Each row is a point. To make a cloud, some directions were put in groups of two or more. Within a group, all points are equally far from the middle, so they leave a hole (a ring in 2 directions, a hollow ball in 3). The other directions are filled evenly. Then the cloud was stretched, turned, moved and blurred a little. How many holes are there, and how many directions does each take, smallest first?

Cloud (22 x 3):
-16, -12, 13
77, 0, 23
28, -18, -41
-50, -43, 13
2, -22, -38
19, -12, -52
32, -64, 12
77, -11, 16
-4, 40, -14
4, -31, 43
26, 42, 20
60, 23, -33
9, -51, 33
-68, -45, -1
-46, 8, -59
37, -66, -35
13, 62, 25
47, -46, -42
43, -45, 39
-38, -37, 44
-7, -33, -4
0, 37, -6
Holes: 0

Cloud (27 x 4):
5, -17, 63, 44
12, 2, -57, 40
-25, 13, 40, -44
-57, 14, 5, 58
-66, 39, 29, -6
9, -2, 26, -41
-45, 20, 60, -20
-67, 22, 24, 37
-57, 9, 0, 59
-14, -56, 23, 25
-38, -17, -12, -36
15, 17, 69, 32
41, -1, -37, 25
-14, -31, 60, 38
25, 4, 11, 79
-42, -18, -37, 47
23, 37, 49, 46
-4, 15, -62, 15
31, -8, 20, 71
-68, 24, 36, 21
-12, 46, 10, 68
-41, -50, 10, 27
-20, -54, 2, 2
45, -26, -8, 13
23, 38, 47, 47
-15, 9, 78, 7
-20, -58, 12, 18
Holes: 2 (2, 2)

Cloud (29 x 4):
-37, -62, -17, -9
69, -31, -21, 22
-14, -16, 50, -75
54, -25, -36, -20
-13, -9, 31, -49
89, -9, 19, -42
22, 38, -33, 31
42, -15, -6, -89
14, 6, 31, -19
-25, 23, -43, 13
-21, -10, 13, -40
90, -12, 26, -43
-50, -89, 14, -4
-29, 17, 53, -22
41, -60, 8, 40
27, -41, -16, 0
-7, 12, -3, -18
54, -3, -14, -35
22, -43, 48, 2
90, 3, -2, 2
53, -14, 31, -33
45, 45, -19, -41
0, -40, 72, -48
10, -43, -31, -9
27, -33, 49, -45
-21, -48, 10, -18
46, -34, 8, 57
44, 29, -8, 37
8, -4, -37, 16
Holes: 0

Cloud (49 x 6):
0, -89, -3, 65, 20, 2
-7, -21, -38, 63, -4, -2
28, 2, 23, 25, -18, 48
-27, -11, -26, 63, 10, -18
-31, 29, 54, 9, 17, 15
-32, 28, 24, -32, -10, 29
-4, 55, 11, 7, 3, 27
-28, 5, -11, -10, -42, -31
31, 10, -76, -13, -20, 7
47, -39, 29, -59, 63, 25
1, 15, -17, 1, -12, -32
43, 29, 30, -14, -68, -41
5, -50, -6, 34, -31, -66
-78, -4, 35, -17, -1, -24
-50, -19, 51, -9, -10, -45
-10, 8, -67, -8, -29, -10
23, -22, 62, 40, 27, -27
-19, -64, 9, -29, 4, -39
14, 93, -39, -20, 21, -19
7, 25, 23, 69, -22, 64
71, -9, -16, -12, -41, -2
39, -14, -48, -20, 21, -50
-15, -27, -26, 2, 18, -71
55, 15, 4, 57, -17, 19
-30, -14, 14, 27, 21, -42
25, -6, 89, -11, -16, 50
-36, -46, 59, -43, 21, -22
30, -69, -16, 41, -63, -68
20, -17, 20, -14, -28, -76
-27, -5, 61, 45, 51, 2
-41, -47, 79, -9, 18, 14
10, 13, 23, 86, 43, 13
14, -34, 59, -20, 38, -14
18, 91, -17, -17, 20, -23
-41, 7, -7, 5, 55, 52
82, -17, 4, 43, -5, -17
-11, 6, 31, 60, 24, -46
-63, 24, 29, 18, -17, 48
-23, 6, 28, -36, 77, 22
-64, -19, -5, -42, 7, 23
42, 15, -26, 2, 72, 48
-80, 0, 52, 66, 33, -6
41, 30, 34, 52, -25, -23
-91, -1, 41, 36, 35, 2
-5, -31, -43, 75, -19, 7
-11, -20, -20, -21, 18, -76
-13, 12, -36, -5, -59, -45
-65, 8, -9, 74, -15, 34
20, -9, -16, 39, 17, -29
Holes: 0

Cloud (47 x 6):
-12, -1, -5, -36, -68, 32
-14, 42, 13, 21, 23, -29
61, -5, 54, 50, -2, 16
-48, -27, 6, -2, 13, 25
13, 0, -51, -20, -53, -1
39, 38, 5, 18, 36, -26
-59, 24, 82, -20, -43, 34
-23, -51, 20, 51, 1, 38
63, 32, -20, 13, 7, 7
-4, -36, -11, 28, -5, -40
38, 34, -7, -42, 33, -21
74, -1, 24, -22, -12, -15
32, 40, -10, 9, -53, 13
49, 11, 4, -66, -6, 49
-11, 12, 17, 7, 48, 35
2, 20, 61, 94, 42, 27
22, -30, 13, 26, 13, -51
-13, -25, 50, -36, -5, 28
6, 2, 48, 76, -58, -23
-26, 20, 36, -4, 30, 33
-34, -41, 3, 20, -38, 56
44, 80, 40, -19, 7, -5
30, -38, 70, 24, -1, 9
0, -71, 56, 3, -16, 43
77, 46, -42, 22, -15, -16
-33, -2, -26, -1, 52, 57
-7, -31, -8, 11, -51, -31
30, 8, 39, -60, -40, 66
-35, 36, 42, -1, 36, 77
-18, 38, 14, -15, 21, 60
-44, -5, 65, 31, -36, -36
38, 2, 43, 90, 24, -24
52, 8, 27, -4, 57, 59
54, 16, 56, 5, -18, 10
59, -11, 4, -50, -12, 69
55, 15, -6, 9, -35, -45
59, 70, 27, 33, -15, 48
-26, 37, 29, 43, 34, 3
32, 32, 44, 30, 26, 35
-27, 70, 56, -40, -37, 32
5, -56, -10, 5, -41, -43
33, 11, -34, 3, -26, -23
85, 3, 0, 1, -58, 3
-31, -17, -1, -1, 15, 78
-17, 0, 66, 46, -9, 30
32, 3, 73, 81, -15, 1
4, 16, 49, 57, -66, -23
Holes: 0

Cloud (81 x 8):
-46, 21, -22, -2, 37, 38, -38, 63
31, -11, 66, -9, 42, 40, 14, 16
17, 18, 3, -39, -74, 19, -23, -27
-26, -2, 17, -43, -28, 5, -35, -39
-4, -12, 8, -7, 13, 16, -20, 16
6, -18, -3, -37, 14, -22, -12, 27
57, 24, 39, -52, 15, -6, -36, 19
-4, -5, 34, -25, -40, 21, 0, 21
20, -70, 18, -23, 1, 30, 5, -29
-35, 79, 11, 7, -20, -13, 20, 31
42, 11, 14, -9, -46, 54, -30, 60
-8, 42, 3, -64, -9, -25, -27, 23
22, 32, -47, -18, -39, 0, -31, 36
23, 36, 20, 10, -58, 51, 37, 27
-22, 50, 26, 26, 24, 6, -16, -14
-8, -4, -4, -29, 25, 56, -8, 31
25, 8, 41, 27, 21, 19, 14, -10
7, 8, 29, 8, 14, 79, 37, 33
2, -20, 21, 6, 36, 16, 36, 35
-7, 21, 49, -11, -43, -16, -21, 17
-4, 46, 20, 37, -37, 20, -61, -10
19, 22, -36, 36, -42, 37, -20, 61
3, 70, 19, -48, -10, 19, 54, 44
40, -2, 7, 3, 39, 22, -32, 27
10, -10, 30, 8, 20, -9, -38, 20
-4, -42, -44, -18, -29, -20, 42, 0
9, 28, 23, -43, 2, 0, 10, 0
-3, 24, 9, -6, -48, 26, 11, 43
46, -14, -15, 22, -21, 14, -26, 2
-15, 35, -8, 17, -6, 22, -56, -6
24, -2, -8, -36, 10, -46, 28, 0
-4, 5, 48, -21, -51, -7, 13, 25
37, 22, 10, -14, -14, -27, 13, 14
-33, 41, 7, -25, 11, -2, 44, -8
-7, -2, -1, -17, -16, 26, 5, 64
-3, -22, -13, -36, 44, 33, 11, -15
14, -4, 83, -10, -1, 19, 40, 2
13, 14, 6, 19, -11, -19, -75, 22
9, 13, -7, -6, -19, 51, 31, 18
-21, 17, -14, -22, 38, 11, -36, -24
-30, 0, -2, -6, 0, 52, -8, 49
8, 7, -1, -9, -4, -50, -31, -20
14, 39, -64, 9, -95, 17, -29, 9
-10, -24, -32, 14, -36, 1, -42, 17
-36, 48, -10, 19, 31, 16, 6, 35
48, 29, -2, -23, -5, -8, 17, 3
28, -47, 40, -18, 7, 30, 44, -40
4, -52, 10, 5, 27, -10, -18, 4
-13, 76, 1, -16, 5, -27, -52, 31
23, -8, -14, -24, -55, 35, 44, 16
51, 11, 16, 1, -13, -21, 11, 16
-32, 54, 14, 32, 26, 26, 13, 26
-18, 21, -13, 20, 42, -8, 8, 5
15, 29, -73, -7, -47, -15, -7, 18
19, -2, 44, -40, -19, 35, -24, 0
28, -24, -22, 36, -23, 1, -68, -9
0, 35, -15, 31, -36, 43, -50, 26
-18, 8, -1, -12, 22, 25, 21, 6
11, 41, 1, 47, -25, -18, 2, 28
14, 27, -8, 15, -27, -2, -57, 36
-2, -15, 58, -50, 14, 62, -13, -22
2, 14, -28, -8, 39, 37, 18, -5
22, -16, 26, -39, -63, -7, -26, 22
28, -17, -30, 23, -45, 14, -7, 6
21, 20, -20, 17, -56, -6, -66, -18
2, -22, 18, -62, 12, 36, -17, 12
24, -17, 37, 2, 72, -7, 4, 27
-11, 51, 4, -49, 16, 37, -17, 34
-11, 70, 14, 26, -38, 67, -54, 43
23, 3, -2, -72, -12, 3, 15, 40
9, 6, -23, 60, -33, 22, -10, 4
22, 16, -18, 27, -42, 5, -27, 63
-7, 9, 18, -4, 7, 60, 45, 28
13, 42, -11, -31, -61, 32, -3, -5
22, -19, 9, -28, 10, -23, 32, 42
-8, 28, 44, -17, 25, 2, -8, -12
35, 26, 24, 48, -36, 37, 8, 2
64, -11, 43, 12, 4, 39, 1, 14
-23, 2, -8, -42, -33, 43, 36, 69
8, 7, -21, 18, -35, 52, -39, 51
34, 10, 26, -2, -41, 70, -46, -20
Holes: 0

Cloud (93 x 9):
20, -17, 11, 46, 15, 54, -29, -39, -11
-21, -59, -3, 8, 31, 62, 17, 17, -15
-11, -20, -5, -19, -37, 17, -40, -5, 14
-36, 29, 8, 21, 10, -35, 1, 5, 18
-27, -47, -31, 5, 20, -71, 13, 41, 13
-25, -19, 27, -24, 18, -41, -95, -5, 33
-24, 26, -8, -32, 15, -2, 53, 47, 44
54, -60, -20, -10, 20, -22, 6, -49, 1
-17, -9, -12, 28, 61, -30, 16, 45, -2
-44, -2, 4, 26, 38, -78, 24, 2, -53
-70, 28, 39, -36, -8, 52, 7, 4, -18
-25, -32, 27, -30, 63, -71, 27, 47, -7
-4, 18, 46, -22, 2, 6, -36, -5, -18
-41, 10, 19, 45, 0, -26, 7, 29, 35
-47, 4, 4, 76, 17, 11, 24, 48, -39
19, -70, -46, 22, 12, -37, -6, -1, -7
-59, -48, -24, 12, -36, -7, 62, 2, -25
-15, -18, 49, -43, 20, 74, -36, -46, 30
17, 12, 25, 37, 9, -50, 11, 33, -31
-15, -2, 19, -9, 11, -72, 10, 77, 8
-20, 7, -21, 55, -17, -2, -6, 11, 16
-22, 2, -48, -15, 10, -65, 13, 3, 2
-2, 25, 5, -19, 7, -39, -18, 66, 1
36, -32, 7, -2, 17, -24, 1, 26, 1
-13, -35, -22, -23, 36, 5, -15, -33, 84
-12, -30, -7, 29, -34, -40, -30, -77, 0
0, 19, 38, -8, 29, -48, -27, -3, -33
-43, -3, -49, -35, 3, -51, 8, -16, 1
-10, -39, -47, -38, 25, -42, -33, -36, -27
-9, -27, 18, 2, 13, -22, 10, 22, 3
14, -40, 25, 25, -3, 46, -2, 46, -17
6, -3, 26, -9, -4, -12, -34, 26, 51
-44, 21, 54, -46, 60, -3, 26, -9, -20
17, -4, -8, -23, 75, -28, 3, -12, 56
-49, -44, -8, -39, -20, 52, -21, 4, 15
-53, 45, 5, -21, 9, 6, 17, 30, -11
9, 2, 1, -16, 21, -57, 31, -33, -31
35, -54, -19, 50, -61, -6, 20, 27, -3
-25, 0, -16, -30, -1, 3, -16, -40, -34
-25, -56, 7, -44, -21, -20, -10, -39, 8
21, -67, 20, -15, 19, -56, -25, 12, 52
-41, 26, -30, 15, -17, -22, 14, -27, 33
-61, -25, 34, 23, 28, -17, -9, -1, 8
-1, -19, -20, -15, -36, 15, -24, 32, 70
-5, -22, 66, 4, 10, -9, -47, 35, 24
39, -33, 23, 1, 61, -36, -38, -6, 15
-30, -52, -19, -69, -5, -29, -44, 14, 9
13, -47, 33, 57, 44, 24, 2, -16, 18
-15, -48, 16, -48, 54, -17, 5, 12, -20
-42, 35, 23, 7, 10, 28, -3, -6, -7
-22, -2, 19, -57, -2, -39, -7, 14, -22
2, 5, 23, 48, 20, 12, 39, -26, -24
-4, -4, 28, -23, -66, 35, -1, -23, 15
-16, -18, -9, 63, -27, -12, -40, 69, 42
-21, -31, 53, -30, 19, 47, -80, -39, 44
6, 5, 6, 36, -48, 13, 14, 10, 11
-19, -10, 48, 20, -63, -29, 19, 51, -30
30, -82, -9, 9, -55, -14, -32, 9, 1
-44, 9, -57, 21, -20, -30, -7, 32, -18
-50, -21, -29, -53, 30, -68, -39, 6, 22
-62, -50, 6, 5, -39, 8, 2, 36, -21
0, -45, -49, 23, -8, 6, -11, -42, -9
23, -40, -24, -30, -16, -47, -31, 0, 27
-35, -39, -21, -12, -4, 1, 67, 12, 14
-52, -16, 45, -32, -22, 35, -54, -26, 0
-60, 23, -10, -20, -16, 15, -25, 13, -8
-18, -6, 21, -33, 8, -36, -32, 49, -17
-22, -29, 33, 23, -22, -37, 12, 36, 38
23, -3, 35, 31, 14, 18, -38, 53, -4
-12, -19, 39, -16, 7, 59, -31, -6, 13
-20, -9, -15, 19, 59, -45, -7, 54, -5
-44, 20, 39, 23, 32, 6, 37, -9, -6
-5, 22, 12, 51, 0, -63, 12, 20, 13
-14, 34, 18, 14, -36, -10, -44, 5, -32
-57, -10, -13, -9, 0, -14, 23, 7, 71
-14, -43, -2, -35, 42, 5, 4, -4, -21
2, -36, -21, 46, -66, -44, -6, 54, 35
49, -36, 31, 3, 13, 47, -41, 15, 16
36, -9, 3, 0, 23, -51, -18, -53, -19
-51, 15, 12, 45, -42, 9, -10, -40, -38
44, 0, -28, -38, 18, -69, -11, 11, 24
27, -19, 22, -14, 13, -33, -55, 89, 0
-34, -14, -21, 8, 17, 24, 2, -24, 2
29, -16, -18, -1, 24, 38, -40, -36, 53
-15, 9, 26, -39, 25, 4, 52, -6, 49
56, -25, -30, -43, 62, -55, -66, -10, 41
-4, 8, 17, 3, -16, -81, -3, 3, 20
-52, -17, 29, 11, 4, 20, 10, -49, 3
6, -15, 6, 28, 58, 11, -50, -17, -7
-53, -36, -8, 72, 6, 7, -38, -26, -6
-36, -7, 30, -15, 22, 18, -3, 29, 37
-2, 22, 28, 33, 58, 13, 12, -50, 25
31, -35, 3, -57, 9, -24, 8, 15, 29
Holes: 0

Cloud (92 x 9):
8, -34, 8, 1, -2, -10, -2, 46, 29
-4, -3, 27, -9, 0, 69, 3, -29, -26
-33, 9, -24, 4, -12, 11, 31, -20, 8
-3, 25, 12, 7, 32, -20, -25, 10, -10
-21, -10, -3, -41, -56, 13, -23, -15, 34
-13, 9, 23, -5, 44, 11, 58, 22, -37
-12, -42, -45, 42, -8, -43, -6, 39, 5
-47, 10, -13, -50, 16, 56, 20, 0, 19
28, 21, 20, -7, 40, 30, 19, 38, 14
-40, 7, 15, -44, 15, 49, -27, 6, -13
-5, 53, 11, -2, -24, 20, -53, 26, 21
-26, 95, 55, -41, 17, 67, 16, -15, 5
8, 0, -46, -32, -2, 22, -32, 5, 31
-18, -6, 6, -2, 64, 2, -14, -1, -29
37, -1, -2, -26, 9, 36, -70, 13, 8
6, -12, -1, -42, -14, -39, -29, 6, 14
3, -17, 29, -31, -27, 1, -35, 35, -22
-50, -35, 18, 16, -53, -11, -42, -13, 25
-9, 20, 13, -61, -13, 13, 4, -6, -5
7, -2, -4, -10, 18, 71, 2, -34, -7
-11, 29, 3, 5, 1, -38, -35, 29, 3
-43, 33, 15, -20, 4, -41, 17, 22, -6
-52, 11, 13, 17, -20, -12, -1, -26, -16
-68, -16, -46, 5, -11, -16, 15, -20, 26
51, 12, -6, -32, 24, 24, -15, 17, 14
8, 8, 41, 7, 16, 11, -20, 33, 16
-26, -15, -13, -27, 31, -47, 6, -7, -5
-33, 8, 25, -3, 23, -2, 19, 44, -24
-25, 11, 17, -34, 9, -39, 6, 4, -12
39, 38, 17, -17, 13, -14, -9, 7, 21
-29, 27, 22, -12, 0, 60, -26, -34, -26
-22, -29, -43, -46, 18, 2, -32, 11, -20
18, -52, -18, 10, 0, -7, -5, -6, 13
-44, 48, 45, -1, 38, 0, 25, 23, -20
-16, 44, 7, -4, 41, 45, 15, -61, 7
-21, -33, -2, -21, 48, -8, 37, 0, -37
-19, 25, 9, -29, -12, 1, -55, 10, 37
-12, -34, 4, -25, 23, -21, 28, 15, -29
-18, 43, 26, 25, 27, 53, 5, -29, -22
4, 34, 19, 17, 5, 26, -9, -42, 19
-39, 21, 2, 19, -26, 17, -29, -22, 22
0, -29, -19, -12, 32, -7, -5, -54, 7
-25, 76, 41, -34, 25, 67, -15, -10, 9
16, 15, 18, -21, -7, -22, -37, 14, 43
-22, -6, 2, 5, 4, 52, 30, -10, 7
-22, 5, -3, -19, -27, 38, 19, -19, 21
-62, 63, 18, -32, -14, 41, 31, -4, 29
-22, 66, -12, -27, 12, 48, 23, -16, 19
-16, -29, -46, -54, -7, 9, -29, -31, -27
9, -19, -22, -42, 8, 8, -45, 6, -40
8, 80, 36, -12, 48, 11, 16, 5, 1
-50, 0, 1, -20, 11, -44, 5, 20, 29
-4, 6, 41, -9, 12, -4, -7, 27, -39
-51, 11, 9, -42, 42, -13, -12, 0, 20
-4, 40, 14, -6, 19, 66, 54, -31, 6
-6, 53, 15, -24, -27, 39, 32, -23, -16
-48, -27, -13, 5, 27, 21, -46, -45, 13
13, 36, 24, 16, 57, 17, -16, 7, 5
-9, -21, -3, 5, 16, -14, 36, 23, -1
-22, 4, 12, -38, 11, -4, -56, 1, -24
5, 4, -33, -8, -23, 16, -11, -32, 9
-37, -38, 18, 13, -11, 22, -1, -2, -3
-4, 7, 5, -20, 31, 83, -4, -41, -29
19, 44, -21, 0, 17, 37, 17, -50, -13
17, 75, 47, 4, 46, 9, 14, 1, -16
-52, 7, 5, 5, 36, -10, 10, -35, -10
5, -13, -29, -6, 55, -9, 16, 17, 0
-64, 30, 7, 4, -33, 27, -26, -4, 10
9, -27, 22, 4, -1, -6, 27, 22, -10
-13, 33, -10, 1, 22, 69, 41, -17, 19
9, 24, 8, -33, 7, 67, -6, 22, 32
3, 18, -23, -39, 17, 38, -8, 2, -21
16, 43, 25, -57, 15, 49, 13, -4, 21
-2, 7, -6, -7, 32, -28, 40, -1, -15
32, -24, -8, -6, 18, -20, 1, -4, 22
-41, 33, 37, 1, -12, -40, 8, 35, -9
-48, 24, 9, -34, 33, 3, -30, 8, -14
-24, -35, 16, -21, 27, -5, 41, 12, -19
22, 57, 28, 20, -2, -9, -22, 44, -13
-10, 52, 19, -43, 58, 16, -14, -17, -8
0, 1, 7, -23, 37, 32, -33, 29, 19
13, -21, 2, -23, 4, -36, -15, 4, 34
36, 23, 24, -27, -6, 44, -34, 21, -14
-29, 20, 30, 35, -34, -15, 8, 6, 40
-8, 92, 6, -7, 37, 38, -22, 10, -3
-30, -18, 22, 9, 21, 17, 43, 14, -14
-24, 49, 21, 15, 35, -11, 3, 26, 3
-46, 12, -5, -52, -2, 25, 4, -52, -21
-14, 28, -25, -33, 54, -15, 15, 5, 6
-4, 37, -16, -58, 36, 40, -14, -35, 11
-10, 40, 56, -11, -20, -12, -13, 33, 16
-48, 43, 4, -30, -19, 19, -4, -31, -11
Holes: 2 (2, 2)
